Rows are points. To make a cloud, some directions were put in groups of two or more. Within a group, all points are equally far from the middle, so they leave a hole (a ring in 2 directions, a hollow ball in 3). The other directions are filled evenly. Then the cloud was stretched, turned, moved and blurred a little. How many holes are there, and how many directions does each take, smallest first?
In the rows, zero is written as 128.

Cloud (22 x 3):
[[110 135 107]
 [167 103 139]
 [114 153 129]
 [168 162 136]
 [150 113  80]
 [ 79 143 137]
 [153 150  93]
 [131 172  85]
 [ 95 181 124]
 [136 127 154]
 [144 105 156]
 [135 102 107]
 [ 83 114 106]
 [ 74 179 101]
 [163 177  85]
 [132 173 129]
 [ 78 110 148]
 [134 140 122]
 [152 157  69]
 [157 157 128]
 [145 113 125]
 [151 123 127]]
Holes: 0

Cloud:
[[145 118 139 105 167 164]
 [118 133  80 113 102  65]
 [108  99  73 138 117 112]
 [160 111 172  90 130 187]
 [120 176 143 147 126 106]
 [150 157 131 140 146 144]
 [186 145 168 109 176  99]
 [150 169 145 158 157 142]
 [124 128 148 164 157 139]
 [149 177  90 177 146 160]
 [160 136 101 131 122 102]
 [162 179 113 144 142 146]
 [170 113 105 117 153 146]
 [148 157 136 149 159 134]
 [128 148  76 136 115  79]
 [150 122 150 177 103 100]
 [175 124 102  95 177 159]
 [113  86 132  82 147  96]
 [166  90 170  93 137 134]
 [133 132 123  84 154  94]
 [167 143 139 173  90 112]
 [107 138 146 130 129  90]
 [174 156 111 147 117 118]
 [168 175 125 121 113 122]
 [ 97 110 129 106 126  99]
 [113  96 154 102 177 120]
 [102 130 118 106 133 122]
 [ 93 108  70 126 173 170]
 [142 147 129 118 144  80]
 [112 121 101  84 103  89]
 [164 107 119 115 131 180]
 [167 134 152 140 105 113]
 [196 110 118 117 101 127]
 [ 93 123 103 113 167 140]
 [124 106  68  97 113  83]
 [128 113 148 146 102 106]
 [121 140  70  71 168 105]
 [ 74  84  77 136 157 152]
 [ 91  83 153 137 132 109]
 [122 135  95  99 113 153]
 [ 86 165  94 120 160 139]
 [172 151  87 142  83 107]
 [133 160 166 104 145 130]
 [100  90 143 119 157 151]
 [ 99 163 104  82 126 108]
 [ 83  81 152  77 158 115]
 [171 131 174 103 168 113]
 [ 97  95 110 164 125 151]
 [107 144 135 132  85 105]
 [146 149 116 102  84  65]
 [146 167 106 116 146 140]
 [154 140 131 139 104 162]]
Holes: 0

Cloud:
[[ 74 118 141 108 126 124 148  82]
 [128  76 141 152 135 120 124 142]
 [150  76 151 134  99 101  68  77]
 [135  94 161 124  87 117  94 126]
 [143  93 133  94  98 107  61 143]
 [ 50  93 158 122 124  99 102 146]
 [100 109 103 121 112  49  73 156]
 [113 113 162  96  88 131 146  84]
 [112 109 157  91 157  77 126 108]
 [127  81 121 114 108  98 136  75]
 [121 115 149 137 112  61 144 170]
 [127  75 108 138 179  81  70 168]
 [146  90 120 103  98  66 126  89]
 [ 80 115 112 149 103  86  78 157]
 [142 145 127 100 125  93 127  81]
 [118  98 120 129 173 111  64 106]
 [119 130 120 106  88  89 126  72]
 [161 136 163 100 128 148 114 134]
 [125 120  91 142 145 158 127 130]
 [ 92 106 122 143 102  67  88 150]
 [126 133 140  88 118  78 123 143]
 [123 136 147 155 171 127 137 103]
 [103 146 131 121 115  73 118  82]
 [102 142 157 128  86 121 128 121]
 [101 130  92 172 110  95 114 126]
 [132 129 126  94 101 154 135 121]
 [120 106 107 101 101  85  76 120]
 [140 133 151 132 131  91 144 116]
 [134 105 159 111  82  93 122 136]
 [124  86 158 104 112  84 111  61]
 [104 113 102  86 166 122 125 123]
 [129  86  80  97 152 128 119  63]
 [ 88  98 163 124 116  94 132 130]
 [137 130 137 113 156 133  95 104]
 [ 82  84 132 158  73 150  81 140]
 [124 118 102  97 125  91 129  65]
 [ 86  90 143 142 113  51 105 169]
 [123 124 125  86  95  58 155 111]
 [116  82  84 171 115 114  92  89]
 [107 109 158  86 156 124  98 130]
 [140  76  97 122 166  94  77 110]
 [169 135 115 105 120 110 120 122]
 [111 114 136  87 130 108 147  91]
 [ 87 133 115 151 107 139 139 132]
 [121 135 127 117 135 174 120 127]
 [119  84 137 143 106 111 130 110]
 [ 92 137 105 138 143 102 124 153]
 [ 94 106 183  97 133  81 128 120]
 [114  73 131  92  75 150  84  99]
 [122 110 107 114 134  87 114  71]
 [123 122 142 136 117 135  82  99]
 [182  96 116  87 148 105 105 155]
 [ 89  91 136 108 131 103  66  44]
 [138 136  85 136 123 137 118 100]
 [135 118 131 109 133 166 141  98]
 [106 111 144 143  94  98 117 134]
 [116 113 125 145 160 134  75 100]
 [ 86 132 114 129 159 123 164 152]
 [113 125 132 119  77 122 159 148]
 [150 116 151 175 140  92 130 113]
 [159  96 133 102 142  59 152 104]
 [112 101  88 135 100  65  81 114]
 [136  62 101 160 119 117  84 100]
 [ 75 120 153  94 110 108  97  94]
 [138  89 114 133 138  52 119 124]
 [145 111 175 114 125  70 145  80]
 [114 108 105 114 118 154  73  93]
 [123  81 102 155 112 108 136 142]
 [120 155 106  93 156 134 155 106]
 [102 139 115 129 105  95  75 117]
 [ 68 151  90 133 103 112 108 113]
 [111 144 151 145 172  99 127 111]
 [109 149  98 124 125 116 151  93]]
Holes: 0

Cloud, 107 rows:
[[145 116 111 120 166  83 140 110 144]
 [113 112 102 102 109 173 113 157 163]
 [166 138 119 199 142 117  88 129 120]
 [ 92 161 147 170 116 165 138 157  92]
 [152 198 133 168 134 181 104 119 130]
 [133 114 166 189 131 122 139 154  92]
 [125 178  71 131 156 141 113 140  97]
 [112 153 103 159 113  98 158 121 164]
 [ 94 123  81 138 129 144 160 155 140]
 [192 131 134 120 133 134 139 158 157]
 [113 177 132 149 166 129 159  91 139]
 [178 136 136 125 181 154 139 163 123]
 [104 134  80 155 102 147 100 176 114]
 [129 126 101 190 145 161  87 154  91]
 [102 136 165 171 147 200 109 125 143]
 [144 109 111 123 127 199 147  92 100]
 [151 156 148 131 106 128 105 140 186]
 [152 156 143 155 180 172 108 109 160]
 [126  77 111 136 101 124 151 152 140]
 [161 136 164 127 154 157 157  84 129]
 [ 93 120 115 180  98 157 143  81 117]
 [163 167 105 154  94 132 123 100  89]
 [152 179  97 165 151 124 117 173 147]
 [101 146 160 160  82 147 119 137  84]
 [131 178 133 154 150  99 110 144  84]
 [182 115  74 133 116 173 101 142 127]
 [ 97 136 191 169 108 160 125 120 158]
 [105 118 106 190 118 148 103 105  81]
 [111 138 127 113 176 118 113 176 117]
 [105 116 126 118 133 108 135  86 169]
 [158 152 117 179 111 180 158 156 110]
 [125  97 161 130 111 135 123 160  81]
 [153 112 153 129 154 179 162 136  98]
 [183 104  73 133 137 150 127 141 149]
 [169 159 122  96 109 138 119 159  97]
 [177 161 143 113 120 190 133 128 141]
 [104 146 144 138  66 155 117 108 165]
 [159 121 102 146 190 102 103 121 118]
 [175  96 153 146 131 136  91 142  86]
 [143 185  81 144 112 150 108 114  96]
 [ 91 152 162 176  92 123 134 127 100]
 [ 89 168 138 172 133 135 158 161 149]
 [177 139 143 157 169 159 127 175 128]
 [ 97 107 131 118 148 108 165 122 142]
 [122 104 182 176  85 128 119 113 129]
 [157 133  96 175 183 137 142 152 101]
 [173 129 174 179 106 125 122  99 125]
 [129 144 148 166 166 205 119 104 118]
 [138 178 141 153 160 143  73 114 131]
 [132 178 146 129 166 125 129 134  86]
 [128  74  95 128 151 151 143 154 109]
 [114 141 127 187 127 162 126 148  69]
 [129 146 128 201 134 164 128  76 111]
 [134 156  96 102 150 146 141  97  98]
 [ 80 138 115 173 153 185 100 134 153]
 [148 150 174 187 141 149 137  95  98]
 [130 129 117  92 116 151 104 166 168]
 [128  90 122 128 158 185 160 143 143]
 [ 97 104  85 138 150  99 119 146 131]
 [143 131 119 194 102 141 127 109  74]
 [ 88 120 167 117 128 151 105  99 111]
 [152 146  97 138 101  91 138 104 107]
 [105 123 116 135  70 188 108 112 127]
 [156 152 122 177 187 138 144 137 160]
 [169 146 166 167 104 153 152 119  92]
 [196 116 134 139 114 112  91 139 111]
 [178 105 144 131 165 112  94 115 129]
 [ 93 152  81 155 129 152 135 170 151]
 [122 161  94 151 120  91 132 104 101]
 [142 157 150  92 126 132 142 145 104]
 [168 102 110 116 147 188 158 142 125]
 [160 160 146 161 165 186  93 131 143]
 [101 130  78 101 135 151 140 153 117]
 [101 106  85 125 141  97  99 129 120]
 [133 197 123 135 166 158 107 167 116]
 [103 128 167 130 128 197 113 144 154]
 [108 123 107 192 114 155  98 104  86]
 [163 116 101 201 131 117 125 144 123]
 [156 130 128 202 107 129  99  99 108]
 [140 117 120 147 183 189 165 131 131]
 [ 98 178 146 150 129 155 140 180 125]
 [107  82 159 125 133 107 148 127 141]
 [159 155 117  82 129 162 138 154 139]
 [123 195  80 143 126 172 126 127 152]
 [165 168 140 172 102 108 155 110 130]
 [173 114  94 125 123 182 168 134 124]
 [124  96 135 134 161 172  89 155  92]
 [119 173 124 168 150  96 148  95 122]
 [120 167  83 156 128 114  77 156 128]
 [107 186 129 172 115 127  97  99 150]
 [177 148 139 120 106 112 161 140 123]
 [176 130 170 139 134 129 114  99 160]
 [ 96 132 131 181  90 104 112 132  95]
 [103 105 118 111 113 190 133 109 100]
 [101 114 132 107 113 172 163 125 160]
 [128 170  91 148 120 134 111  74 122]
 [ 84  98 131 149 157  98 109 109 125]
 [ 99 119 145 141 161 108  88 167 113]
 [192 135 106 132 111 161 155 157 138]
 [ 83 130 107 126 155 127 112 129  83]
 [ 91 141 145 140 155 190  94 162 126]
 [112 101 111 142 137 171 171 100  99]
 [106 106 102 107 127 117 161 144 124]
 [115 118 158 158  84 118 112 149  85]
 [117 195 135 146 162 157 129 159 162]
 [164 121 108 203 129 115 138 126 142]
 [105 156 117 144 151 104 135  77 123]]
Holes: 3 (2, 3, 4)
